Each row of a before or after table is a point. The points were changed in one or more steps. Then noise was added and the rows were shuffled. The steps act on how far a point lies along the listed directions, d1 being the first. Write out the steps. A step turns or swaps two directions, mirrors them in a line or flattens them onto one, adds a multiple of one to another, or multiplies one. Angles are multiples of 10 degrees, from the lower direction toward the higher: turns from -170 to 170, lines from 10 to 170 but not 90. Use the fewest steps. Two steps may share a direction if one is a turn and the other turns, adds or multiplies; they go together, in the order done. Otherwise the lowest direction goes first.

Directions:
(1): [-46  11  24]
(2): [26 10 45]
(3): [ -5 -50  14]
Before (12 x 3):
[[ -5  22  -9]
 [ 29  24   3]
 [ 35 -12   0]
 [ 41  27 -16]
 [-16 -18 -45]
 [ 38 -18  23]
 [ 53  39  38]
 [ -9  -5  14]
 [ 35 -52 -19]
 [ 25 -54 -42]
 [ 13   2  -4]
 [  4 -20  -9]]
After (12 x 3):
[[-12  64  22]
 [  9  49  16]
 [-13 -22   8]
 [  4 -20  49]
 [  5  30 -16]
 [-45 -14 -20]
 [-45 -54  45]
 [-13  -3  40]
 [-66 -48  32]
 [ 40  59  42]
 [ -6  11  10]
 [ 15 -16  -2]]
Steps: mirror d1 and d2 in the line at 100 degrees; multiply d3 by 1.6

Directions:
(1): [-33   7  48  16]
(2): [-36 -37 -10 -30]
(3): [-34  40 -30   1]
(4): [-10 -25 -20  51]
Before (13 x 4):
[[-16 -26  30 -40]
 [ 15  67  59 -21]
 [  4  11 -35 -56]
 [ 55  52  32 -36]
 [ 25   5 -41  -1]
 [ 29   9 -15  30]
 [  0 -27 -20   5]
 [ 22 -52  -5  14]
 [ 45   4  47 -15]
 [ 20  41  21   0]
 [  8  18  13   4]
 [ 22   5  69   4]
 [-20  26 -13   9]]
After (13 x 4):
[[-16 -56  11  -3]
 [  3  21   1 -29]
 [ 43 -38 -11  32]
 [ 37 -48 -42  16]
 [  5  34  27  18]
 [ 81 -37 -11 -28]
 [-28  11   6  17]
 [ 23  -3  -7  -2]
 [-30  -4  -8  48]
 [ 49   1  -8  -6]
 [  4  -1  66  -6]
 [ 82 -23  21  12]
 [ 17  35 -14  19]]
Steps: mirror d1 and d2 in the line at 70 degrees; turn d3 and d4 by -80 degrees

Directions:
(1): [ 15 -34  -2 -60 -19  12]
(2): [ 42  36  46 -15   5 -10]
(3): [-44   6  16 -26   1 -51]
(4): [ 28  -1 -23  16 -48 -41]
Before (8 x 6):
[[ 10 -47 -17 -58   1  40]
 [ 14  19  24  10  -1  14]
 [-15 -48 -26 -23 -29   0]
 [ 49  24   5  29   8  17]
 [ 13 -25 -22 -62 -15   9]
 [ 55 -13  -4 -13 -36   0]
 [ -4 -52 -47 -20 -38   4]
 [ 27   2   3  11  27  38]]
After (8 x 6):
[[ 62  31  11  17 -16 -21]
 [ 24   3  17 -29 -36 -50]
 [ 32  24  28   8 -11   5]
 [ -8 -23 -19 -67 -13  -8]
 [  5 -55 -30 -59 -21  14]
 [-57 -60 -54 -24 -31 -21]
 [ 55  -2  -9   7 -10  10]
 [-52 -55 -32 -23 -18  -7]]
Steps: turn d3 and d4 by -60 degrees; turn d1 and d3 by 20 degrees; multiply d2 by 1.6

Directions:
(1): [-59 -16 -20 -38  22  23 -14 -24]
(2): [ -5 -17  34  17  59  22   9  39]
Before (9 x 8):
[[-51 -40  -3 -22  34  18  -8 -21]
 [ 39   5 -11  -4 -30 -24  25  -1]
 [ 33  21 -31  18 -61 -22  -4 -10]
 [ 49  37 -16   8 -62 -32  -6 -17]
 [-68 -18 -32 -59  27  30 -25 -32]
 [ 93  39 -16  18 -59 -30  40 -12]
 [ 14  11 -11   3 -43 -31  -4   5]
 [ 47  18  13  18 -24  -2  10  -9]
 [-35  -3 -23 -19 -13 -12   7  -3]]
After (9 x 8):
[[ 19   9  -8   4 -40 -33  -6   9]
 [ 40   5 -10   0 -28 -27  27   6]
 [-66 -13 -38 -61  13  25 -28 -40]
 [ 41  20 -26  24 -56 -20  -3   1]
 [ 48  17  18  19 -19   3  11  -3]
 [ 54  39  -8  14 -57 -31  -3  -8]
 [-52 -39 -12 -27  28  16  -8 -29]
 [ 98  38  -6  27 -49 -26  45  -1]
 [-33  -2 -24 -19 -18 -14   7  -5]]
Steps: turn d1 and d2 by -10 degrees

Directions:
(1): [ 64  27  -3   7 -17  41 -30   0 -24]
(2): [ 33 -46  19  13  59  19  10  17  18]
(3): [ 16 -25  45  34 -46 -16  -7 -26  32]
(4): [ 30  28 -40  44  12 -37  34  -7  17]
(5): [ 30  -9  -2 -39  15 -60 -44  -7  -1]
Before (14 x 9):
[[-19 -40  26  19  -3 -24   5 -20  17]
 [  0  37   2  16 -58  -1  20 -35  17]
 [-11  19 -40   0 -34 -22   7 -11 -17]
 [-13 -30  32   1 -22 -11  -7  -7  19]
 [  3  28  29  13 -84  67 -29 -11 -38]
 [-54  12   8  25 -68  -4  22 -29  13]
 [-59 -20  36 -47 -55   9 -26 -15 -13]
 [-34  48 -52 -43 -27 -19 -14 -11 -47]
 [-59  21 -65  -1  16  56  61  22 -40]
 [-16 -47   9  18 -16  17  -5  -6  10]
 [-19  33   6  -3 -77 -18 -32  -9  -7]
 [-39 -55  47  -8 -32 101  -8  -6   0]
 [ 63  -1  29  47   1   9 -30  -6  -6]
 [ 28 -14 -23   5  11  -3   7  14  14]]
After (14 x 9):
[[-20 -34  22  46  33 -38  21  -4  25]
 [-35  43 -63 -39   6   2   4   6 -49]
 [  1  14 -45 -12  62  11  13  43 -13]
 [-13 -26   4  -6 -26 -10   2   2  19]
 [ 84   8 -43  52   5   3  10 -22  19]
 [ 17  -9 -19 -26  58  42  -6  21 -23]
 [ 42 -15   6  11  19  23  -6  10   4]
 [-33  31 -33 -29 -63  -5 -13 -18 -43]
 [ -9 -10  -9 -38  59  16  22  11   3]
 [-27  -9 -33 -31  13  10   5  13 -28]
 [ 33 -30  21  11  16  29 -20  -5 -11]
 [ 71  34 -49   9  32  28   5  12 -27]
 [ 31 -27 -12  22   7  18 -13  -1   3]
 [ 17  14 -60  30  70 -33  50  19  -1]]
Steps: turn d1 and d4 by 140 degrees; swap d2 and d3; multiply d5 by 0

Directions:
(1): [ -8  16  15 -19  39  14 -31  37 -39  59  15]
(2): [ 60 -25  14 -44 -20  -7  30 -25 -25  30 -17]
(3): [  9  37   9 -34  23 -15  10   3 -45 -64  18]
(4): [ 29 -42 -17  34  73 -17  -6 -18  -7  -9  -3]
(5): [ 38 -13   6  30 -36  -2 -50  41 -29 -23 -27]
Before (12 x 11):
[[ 52   4 -11 -42  59 -17  37 -25 -41   7  12]
 [-23  33 -27  19 -90   2   6  -8  50 -24  -6]
 [ 25  35   7 -29 -66   9  23   3 -27  -4  -9]
 [  1  12  -9  17  55  16 -59   4 -11 -30  18]
 [ 16  38 -38 -12   0  -6  22 -11 -14 -42   9]
 [-18 -11  25  25   6  10 -43  32  -1  12   2]
 [ 12  18   4 -33 -42   9   8  -2   3  65   6]
 [ 39   4  -1 -37  17 -14  16   4 -58  -6 -21]
 [-39 -23 -27  31  30   1  20 -25  59  63   7]
 [-29  11   2 -13  32  -6  21  -3  11 -48  16]
 [-30 -11  -7  29 -23  27  31 -27  63 -32   3]
 [-72  46   7  -2 -49   6  27 -15  56 -40  31]]
After (12 x 11):
[[  41    6  -18  -20   64  -15   14   -9  -39  -11   12]
 [  29   35   10  -43  -65    8   43  -10  -26   10   -8]
 [  -8   -1    7  -21   30  -12   27   -9    2  -43    6]
 [ -21   24  -11   37   52   22  -80   21   -3  -44   21]
 [ -21   20   15  -39  -38   -4   65  -52   42  -13   20]
 [  37  -42    9  -15  -37   14   66  -55   34    0  -16]
 [  31    8  -13  -37 -100   -4   52  -48   29   14  -19]
 [  19   13   -4  -24   19   -9    6   15  -49  -13  -15]
 [ -27  -35  -31   44   38   -5   12  -21   54   57    3]
 [  42   28  -33  -32   -5  -12   34  -24  -25  -27   -1]
 [ -16   27   -4  -14  -20   13    3    0   18   58   19]
 [ -53    7   19   44    9   15  -56   47   12   -2   10]]
Steps: add -1.5 times d1 to d2; turn d4 and d5 by 20 degrees

Directions:
(1): [-14  14   4   8 -21 -46   1   6  30  29 -67  42]
(2): [-29 -12 -14  15 -62 -22 -12 -22   2 -49 -12 -46]
(3): [-43  14 -12  75  37  12   7  22  26   6   3 -22]
(4): [-11  65 -12  -3 -34  20 -57  25  -6   7  26  19]
(5): [ 16 -56  30  16  -3  13 -53  55  -4 -10 -21   1]
Before (14 x 12):
[[ -7  55 -16 -27   0  -7  41 -11  17  19  -6  39]
 [-36  40  -8  50 -30  17 -26  29  25  -3  16 -24]
 [-21  28  -2  61   2  24  -6  39   8  22  13   2]
 [-15   4   9  67 -32  33 -70  38  -3 -18  10 -19]
 [ -8 -10  12   8  26 -19  44  13  24  15 -36  11]
 [-26 -31 -11  23 -31  26 -11  -4 -14 -63  44 -61]
 [-11 -21  -1 -21 -40   3 -17 -26 -22 -45  12 -50]
 [-15  13 -10 -23  14 -22 -15   2   6  23   0  20]
 [-11 -11 -13   2 -48 -16  15 -31 -10 -63 -15 -25]
 [-45  43 -26  51 -44  13 -76  38   5 -39  40 -32]
 [-31  14   0  57  -2  27 -74  47  -2  13  18  -8]
 [  1  20  -6 -48 -43 -29  26 -18 -21 -27 -27  -3]
 [-17  22   4  41  13 -15 -12  34  29  13 -16   4]
 [-41  35  -9  44 -27   5 -50  27  14 -15  16 -23]]
After (14 x 12):
[[   4  -66    9  -23   19  -11   54  -53  -15  -31   -6  -54]
 [   8  -69    4    5   30  -24   89  -48   -2  -41  -33  -22]
 [  -1    9   15    5   28   -3   19   36   19   30  -27   31]
 [ -29   27  -17  -15   -3  -21  -30    6    8   14    4   12]
 [ -21  -28   10   32  -49    7  -86   33  -13  -23   -4  -28]
 [   9  -59   23   36  -49    8  -51   12  -13  -43  -17  -36]
 [ -26  -25    5   50  -40    0  -18   23   22  -29  -11  -46]
 [ -39   77  -28   11  -15    1   14    5   26   10   -1   23]
 [  -7    9  -11  -28    0  -34   74  -35   -6  -17  -32  -10]
 [ -17    5    5   56  -35   22  -40   49    1   -2    2   -7]
 [  -8    6   11   34  -11  -15  -36   44   23    1  -23    2]
 [ -30  -56   -7   44  -49  -20  -35    8    2  -76   -3  -70]
 [ -27  -35    6   39  -33  -16  -29   12   11  -40  -13  -47]
 [   5 -103   12   10   23   12   49  -22  -14  -55   19  -60]]
Steps: turn d2 and d4 by -60 degrees; multiply d4 by 1.6; turn d3 and d5 by 40 degrees
